Every row gives one point. A path goes straight from each point to the next, and from the last back to the first. The post is the endless flat space through its rows: a point in 2 columns, a line in 3, a plane in 4, and so on, so that a path can go around it. How many times does the path go around the post? Going back the other way cancels.
In the rows, zero is written as 128.

Post, one row:
[[128 125]]
Path, 7 rows:
[[147  70]
 [109 112]
 [103 145]
 [111 174]
 [ 77 130]
 [115 101]
 [163  99]]
Times around: 0

Post (5 x 6):
[[115 143  54 137 101 140]
 [131 137  99  85 106  58]
 [128 136  98 137 124  97]
 [121 145 122 118 133 205]
 [126 152  96 110 183 132]]
Path (8 x 6):
[[102 125 109 110 156 119]
 [136  99 117 109 122 178]
 [146 141  78 143 145 146]
 [131 148  62 113  88 137]
 [146 121  71  87 137 146]
 [115 127  63 113 124 140]
 [109 146 102  97 153  99]
 [ 85 148  80 110 119 113]]
Times around: 0

Post (10 x 11):
[[133 136 119 146  53  88 150 106 107 139 121]
 [121 140 185 142 167  73 148 126  91 134  81]
 [136 134 134 162  52 119 108 142 138 139 149]
 [139 130 137  88 102 133 131 149 149 161 139]
 [126 155 145 137 169 136 213  75 148  62 129]
 [113 107 122 156 175  90 109  72  74 133  65]
 [163 121 158   7 133 177  97 133 127  88 136]
 [129 108  95 147  92 127 130 140 129 104  80]
 [141 121 110 126  96  85 116 154  92 142 154]
 [141 141 124 104  69  71 106 139 151 135 148]]
Path:
[[139  98 122 117 115 118 147 118 123 135 139]
 [165 126 104 109  96  57 119  99 112 134 125]
 [176 124 115 107 142  94 141  98 134 110 132]
 [173 105 147 116 106  95 165 126 128 111 126]
 [176 144  86 114 149 115 134 132  96  89 119]
 [127 155 145 144 110 119 118 106 128 118 140]
 [115 151 150 116  88  78 112 149 146 137 124]
 [121 106 152 137  78 110 134 133  92 148 141]]
Times around: 1

Post:
[[114 150 130  86 117 111 160 145 139 149 178 109 117 110 176 135  82 161]
 [120 127 189 174 126 152  73 133  88 105 137 142 133 130 118 196 159  83]
 [122 143 129 121 181 122 107 118  91  76 113 101 207 153 165 164 125 185]
 [125 149 165 130 100 121 101 127  41  95 159 120 107 154  87 136 122 188]
 [118 138 142 149 160 170 202 162  48 114 115 142 159 107 110 133  98  86]
 [121 145 155  61 155 129 137 134  89  96 113 180 163 111 162 133 180 130]
 [142 154 140 137 173 127 144 114  74  74 149  90 117 110 124  58 159 155]
 [129 152 103 156 132 153 104 185 156 138 143 124 122 132 103 120 187 148]
 [ 92 125 100  65 101 113 149 173 156 138 109 139 163 128 164 109 118  46]
 [129 135  90 139 154 147 190 120 116  93 167  86 110 205  95 128 102  96]
 [104 150 151 131 141 133 115 113  89 125 104 196 103 152 142 105  95 138]
 [116 143  78 145 121  98 131 155 154 131 145 163 113  86 143 149 126 104]
 [ 99 157 146 145 117 171 105 195  59  68 138 139 128 167 163 172  90 150]
 [115 146 141  92 123 115 129  88 197  64 158  99 143 163  99 160  84 135]
 [108 152 145 140 125 101 123 101 154 121 235 149 160 116 123 152  78 122]
 [103 152 121  80  34 148 105  90 132 148 160 168 108  91 146 119 118 101]
 [116 141 132 142 109 118 175 127 154  87  96 148 139 189 137 115 158 141]]
Path:
[[116 172 127 149 110 120 126 114  97 138 118 126 148 100 123 133 165 136]
 [ 70 146 146 114 106 125 171 113  85 104 156 114  90 197 139  95  99 111]
 [ 86 134 131 184 114 140 130 155  75 127 185 151 111 131 158 135 169 136]
 [104 122 167  88 118 157 145 165 112  69 146 123 126 133  94 128  96 148]
 [129 130 170 119  99 123 116 137 103 129 144 133 117 131 115 101  81 119]
 [137 155 136 117 120 111 118 127 106 128 152 171 134 151 129 152 125 117]
 [138 163 116 141 147 153  98 139 112 125 143 123 117 130  96 152 107 119]
 [144 147 129 109 156 101  75 127 129  98 160 184 126 151 135 132 132 151]
 [111 137 162  78 145 116 104 153 130  69 150 139 111 133 123 116  95 116]
 [116 130 169 153 128 178 154 126  92 113 133 110 132 130 105 129 127 120]
 [ 73 136 146 151 124 148 147 128 110 134 197 156 133 121  78 190  96  98]
 [ 74 144 139 132 143 150 124 146  85  98 153 109 135 161 107 137 137 108]
 [105 189 138 120 139 125 134 127 127  83 159 120 148 110 130 162 117 121]
 [125 167 136 107 100 102 131 162 139 102 120 146 159 187  89 146 118  85]]
Times around: 0

Post, 17 rows:
[[124 106  80 130 129  78 131 122 139 149 150 105  89 169  88 150 134 117]
 [132 109 130  90 129 122  84 104 147  89  77  94 106  66 117 194 118 154]
 [135  74 137 107  84 120  87 111 139 159 121  87 156 108 119 159 125 116]
 [121 103 129  72 114 127  84 123 183  87  72  73 139 115 150 137 121 135]
 [156 160 117 147 144 154 128 111  44  97 147 152  66 171 125  94 132  59]
 [179 123 134  99 158 188 143 136 142  97 126 160 174 112 187 158 123 175]
 [131 119 128 114 106 114 132 116 126 138  73 145 133 135  85 138 125 116]
 [133 131 116 166 164 116 180 123  28 128 112 122  81 154 144  93 154 104]
 [128 103 158  82  78  75  97 140 148  97 100 121  97  97 140 150 132 139]
 [174 140 160 105 195 129 126  92 104  96 135 144 163 149 196 149  89 134]
 [117  98 134 185 116 108 141  91 127 135 150 124  68 148  99  94 120 108]
 [128 109  97 104  87 100 126  87 101 140 144 105 117 108  92  89  99 139]
 [154 138 135  80 169 179 156  85 105 158 135 158 123 151 218 134 103 146]
 [157 142 194  48 180 166 115  97 121  90 132 128 145 137 171 147 160 169]
 [173 129 153  85 212 157 107 137 103 141 127 168 138 120 174  98 112 144]
 [126 129 109 139 140 111 186 112 104 141 153 113  81 114  89  97 121  57]
 [128 130  95 130 111  91 110  79 164 147 134 121 130 102 139 125 163 117]]
Path:
[[160 137  99 115 141 133 144 111 104 164 135 144 128 123 158 115 113 124]
 [123 170 117 129 155 130 103  99 143  93 145 109 125 133 164  99 109 127]
 [138 115 111 157 140 152 167 128  84 135 138 124 123 155 149 156 153  85]
 [138 123  65 115 143 155  89 142 127 122  70 132 115 122 175 127 122  68]
 [153  85 140  57 134 100 154 105 122 174 151 135 146 128 154 112 149 121]
 [162 131 109 108 194 147 101 120 104 113 108  98  96 110 122 153 126  80]
 [164 120 163 163 152 110 129 100 119 104 107  92  97 123 110 157 141 111]
 [158 111 141 125 110 153 130 114 136 114 151 128  72 108 126 124 127 113]]
Times around: 1

Post (17 x 18):
[[131 144  98 118 116 122  85 123  96 164 136 158 167 161 146 157 150 139]
 [138 129  73 162 135 171 165 131 115 144 162 119 189 106 150  84 149 154]
 [ 98 114 129  61 181 122 111 115 119  81 138 154 143  71 160 122 129 147]
 [ 80 117 117  66 160 102 121  89  88 150 136 158 171 155 160  99  94 163]
 [ 93 117 135 143 167 109  87 119 123 190 110 143 168 114 134  87 127 154]
 [116 127 110 130 133 142 121  89 131 180 157 102 169 154 134  92 175 135]
 [153  78 104  94 142 175 116 169 125 150 136 118  90 121  87 109 193 152]
 [139 115 109 139 114 159 154 154 152  79 111  93 157 116 113 119 129 136]
 [111 155  97 126 143 130 200 107 151  89 130 136 158 138 110 127 138  83]
 [169 160 120 153 110  86 102 142 112 132 121 113 153  84  88 103 157 148]
 [120 112 127 138 196 146 137  76  61 134 148 101  96 181 129 145 130 138]
 [145 106  91 148 141  90 155 132 160 147 116  75 138 114 120 151 135 177]
 [103 113 121 158 136 127 148  56  64 167  80 118 134 156 108 123 142 107]
 [155 113  75 124 129 128  89 105 125 182 174 122 165 141 109 165  94 153]
 [130 115 143 100 141 139 137 107  93  67 129 186 162 129 114 156 141 159]
 [150  93 159 172 107 122 162 153 124 103 113 127  83  76 133  73 187 112]
 [ 94 104 100 186 122 124 125  68 106  99  67 166 122 158 111  76 147 147]]
Path, 9 rows:
[[111 139  71 136 123 184  84 125 155 122  81 133 160 137  93 116 111 127]
 [133 118 131 123 160 135  95  98 158 109 116 181 141 128 137 117 140 137]
 [119 133 110 103 149  85 128 112 101 131 121 118 207  92 127 100  94 175]
 [106 136 104 152 127  68 120  82 117 109 131  88 179 107 134  70 117 170]
 [102 114  63 131 118  96 158  62  98 162 177 122 140 174 160 112 126 156]
 [112 113 146 123 132 107 101 103  56 113 108 150 166 114 150 146 145 139]
 [144 111  66 143 160 163 133  86 102 147 187 139 150 160 125 146 172 146]
 [103 144  86 128 119  94 188 103  98 141  97  53 133 145 134 131 132 101]
 [135 112 136 130 131 132 132 124 110 123 121 127 133 130  93 149 121 145]]
Times around: 1

Post, 17 rows:
[[110 125 104 143 125 125 116 153 134 140 133 126 101 112 130 141 101 128]
 [125 124 134 127 157 108 122 161 144   7  93  88 115 150  94 146 237 142]
 [137 148 148 139 117 127 136 124 130 148 124 117 115 103 110 143 107 121]
 [126 128 112 143 155 122 114 140 148 101 139 114 130 105 104 161 204  85]
 [114 142 143 153 117 114 111 132 120 131 141 146 120 126 113 140 126 118]
 [115 142 105 139 119 128 145 120 104 136 100 137 118 120 144 148 129 140]
 [129 127 126 111 112 103 137  88 113 139 174 114 116 107 131  94 133 104]
 [134 131 148 126 139  97 120 125 132 157 135 140 128 128 123 140 104 138]
 [145 144 112 119  98 121 143 129 116 138 146 114 145 122 159 108 138 127]
 [126 145 102 103 128 144 124 120  98  91 117 128 123 128 136 154 150 109]
 [124 127 102 126 135 104 116 137  89 125 114 131 148 102 118 107 111 143]
 [133 128 142 138 126 128 153 142 121 148 151 147 135 113 118 144 108 133]
 [139 122 129 142 158 145 115 108 110 153 152 112 126 129 135 120 146  93]
 [135 110 104 133 113 118 100 108  87 117 141 123 124 104 121 161 104 143]
 [154 133 108 141 116 125 126 113 143 107 147 143 107 112 127 146 125 117]
 [108 161 117 136 137 125 131 128 143 100 145 113 127 124 129 145 122 135]
 [124 130 136 121 129 143 119 120 140 139 143 129 132 108 114 118 134 144]]
Path, 22 rows:
[[127 136 110 147  97 108 144 105 116 124 129 130 111  99 117 149 137 112]
 [141 118 112 135 124 119 138 153 155 109 111 115 130  96 124 150 170 124]
 [ 96 128 134 140 125 105 127 154  97 145 136 124 114 105 147 166  90 142]
 [103 161 133 138 141 123 125 128 101 118 136 131 130  69  90 137 120  96]
 [151 105 149 120 107  75 127 111 115 133 160 138 132  89 115 131 132 103]
 [100 130  74 126 129 117 123 110  57 112 110 119 151 102 147 108 122 136]
 [112 122 114 146 177 140 126 146 117 117 110 114 118 106 142 163 113 125]
 [154 162 135 118 136 123 124 118 118  99 145 130 112 138 147 132 127 107]
 [153 142  66 114 148 113 135 106 118 107 166 106 133 128 144 121 148 119]
 [108 129 103 152  94 112 123 164 156 130 154  73 142  80  99 129 169 120]
 [143 123  81 132 125 137 123 118 122 112 101  73  98 117 126 181 156 115]
 [120 166 128 161 116  82 131 160 149 119 134 111 141 105 103 161 153 119]
 [155 128 143 131 121 103 120 101 129 126 164 143 120  94  97 137 169  97]
 [119 103  95 129 117 162 153 164 117 137 123 111 115  76 129 130 151 131]
 [120 150  86  89 125 155 137 157 117 130 135 160 141  98 154 147 129 135]
 [144 132 114 136 105 122 115 126 112 108 148 126 109 129 116 171 171 121]
 [142 130 157  83 165 137 131 106 137 135 136 110 134 125  97 125 133 127]
 [130 105 149 135 143 104 104 124 152 136 143 117 116 130 103 116 137 127]
 [104 129 106 138 129 133 116 133 120 104  91 137 122 110 129 153 159 132]
 [117 144 137 146 123 123 106 151 162 145 142 129 109  98 124 118 130 132]
 [138 164 127 121 126 143 140 151 114 112 150 152  98 157 153 158 113 112]
 [138 135  90 155 138 102 109 100 121 112 135 112 116 117 115 162 129 109]]
Times around: 2

Post:
[[161 139 155 108 203 119 151 101  92 150 150 115 131 135 120 130 113 134]
 [148 108 150 121 119 136 134 143 135 104  90 128  87 133 121 103 109 157]
 [127 143 169 110 122 146 128 134  93 118 104 150 117 120 122 155 105 107]
 [ 77 108 149 105 177 118 160 119 101 153 133 101 127 135 127 137 114 130]
 [144 113 133 122 116 111 155 149 121  90  96 148  84 100  88 151  77 127]
 [126 131 139 124 120 115 135 136 117 102 134 171 115 114 103 156 130 153]
 [138 116 142 146 100 118 132 159 112 133 109 143  68 125  99 122 124 123]
 [134 149 136 104 133 101 148 131  88 161 131  96 158 124 141 103 108 141]
 [114 143 156 137 104 156 118 110 122 102 135 130 104 131  77 140  86 133]
 [119 142 134 139  93 141 182 170 127  76 122 148  95 123  89 132 137 119]
 [150 145  58  93 157 128 133 130 136 185 102 110 101 162 143 139  89 103]
 [126 128 157 128 159 124 144  99 128 142 153 112 135 131 177 124  99 113]
 [165 145  83  71 142 164 117 122 150 184 131 101  99 105 150 111 113 110]
 [110 157 129 147 138 146 145 155 108 133 100 165  99 109 125 114  89 157]
 [160 142  66 120 169 158  83 164 143 175 114  72 141 128 163 115 110 106]
 [170 118  74 105 159 170 119 111 125 194  93 110 155 130 147  97 116  93]
 [110 133 117  99 161 120 120  97  84 120 141 108 109 115 141 108 130 106]]
Path (30 x 18):
[[160 138 120 105 161 122 159 128 111 151 111 137 104 123 169 170 114  73]
 [131 122 132  85 140 132 128 113 140 152  90 109  87 100 186 122 139  95]
 [101  91  98 164 135 106 195 152 153 108  84 139 105 173 108 138 106  90]
 [188 120 134 101 141 103 159 130 116  74 135  97 143 129 126 127 107  49]
 [126 105 129  99 129 146 147 104  92 113 137 163 100 101 104 150 126  80]
 [186 103 109 120 135 176 136 109 129 111  94 158 180 120 165 155 131 103]
 [169  93 136 122 157  46  99 159  78 119 110  70 114 121  74 178 129 166]
 [128 128  75 101 143 124 118 130 162 117 116 119  89 120 120 177 108 100]
 [117 112  89  70 137 153 156 108  94 150 114  34  96 146  88 128 140  93]
 [169 100 143 118  90 151 151  97 122 129 162 128  66 127  86 119 144 103]
 [152 116  84  97 187 145 199 127 123 106 117 164 115 104 157 103 104 108]
 [141 119 136  60 170  95 182 128 139 157 157 140 111 135  94 155 108 141]
 [136 131 103 132 119 138 102 166  80 188  95 138 148 114 158  71 119 143]
 [163 163 119 109 152 193  83 151 104 135 133  93 174 109 120 103 143 180]
 [158 141 156 131 131 155 122  97 140 175 146 101 147 148 122 149  80 131]
 [147 119 121 127  95 149 103 179 136 116  82  93 121  90 173 109 133  63]
 [ 79 127 128  92 166 123  75 181 105 167  76 103 114  79 118 127  88 134]
 [136 138 110 131 154 172 143 150 149 129 148 109 116 118 123  95 114 108]
 [135 172 128  77 157 138 114 166 111 116  85 122  96 112 130 122 111 109]
 [ 92 193  73  72 154 120 116 147  87 181 129 118 139 105 125 119 158 120]
 [111 126 129  96 156  97 155 151 125 109 155 129  83 102 121 113 147 158]
 [ 83 161  66  52 147 121  84 106  48 226 127 116  88 135 121 140 110  84]
 [159 129 126 187 142 175 162 136 142 122  71 163  97 121 174  95  44 119]
 [154 116 129  71 194 112 134  71 111 150 113 130  60 154 132 155 126 156]
 [221 158 148 105 142  99 132 111 154 152 165 115  58 141 139 166 162  79]
 [115 103 181 103 158 143  95 107 100 114 120  97  95 150 104 129 151  86]
 [158  99 163  99 115 124 152  95 176  83 142 147  90 160 157 160  94 102]
 [141 142  90  91 139 109 118 151 130 198 122 101 105  79 136  95  79 147]
 [123 117 160  53 128 173 184  88 117 156  53  94 106 118 132  54  87 133]
 [189 154 140 112  97  78 183 136 109 146 108 108 130 114 138 134  80 120]]
Times around: 2
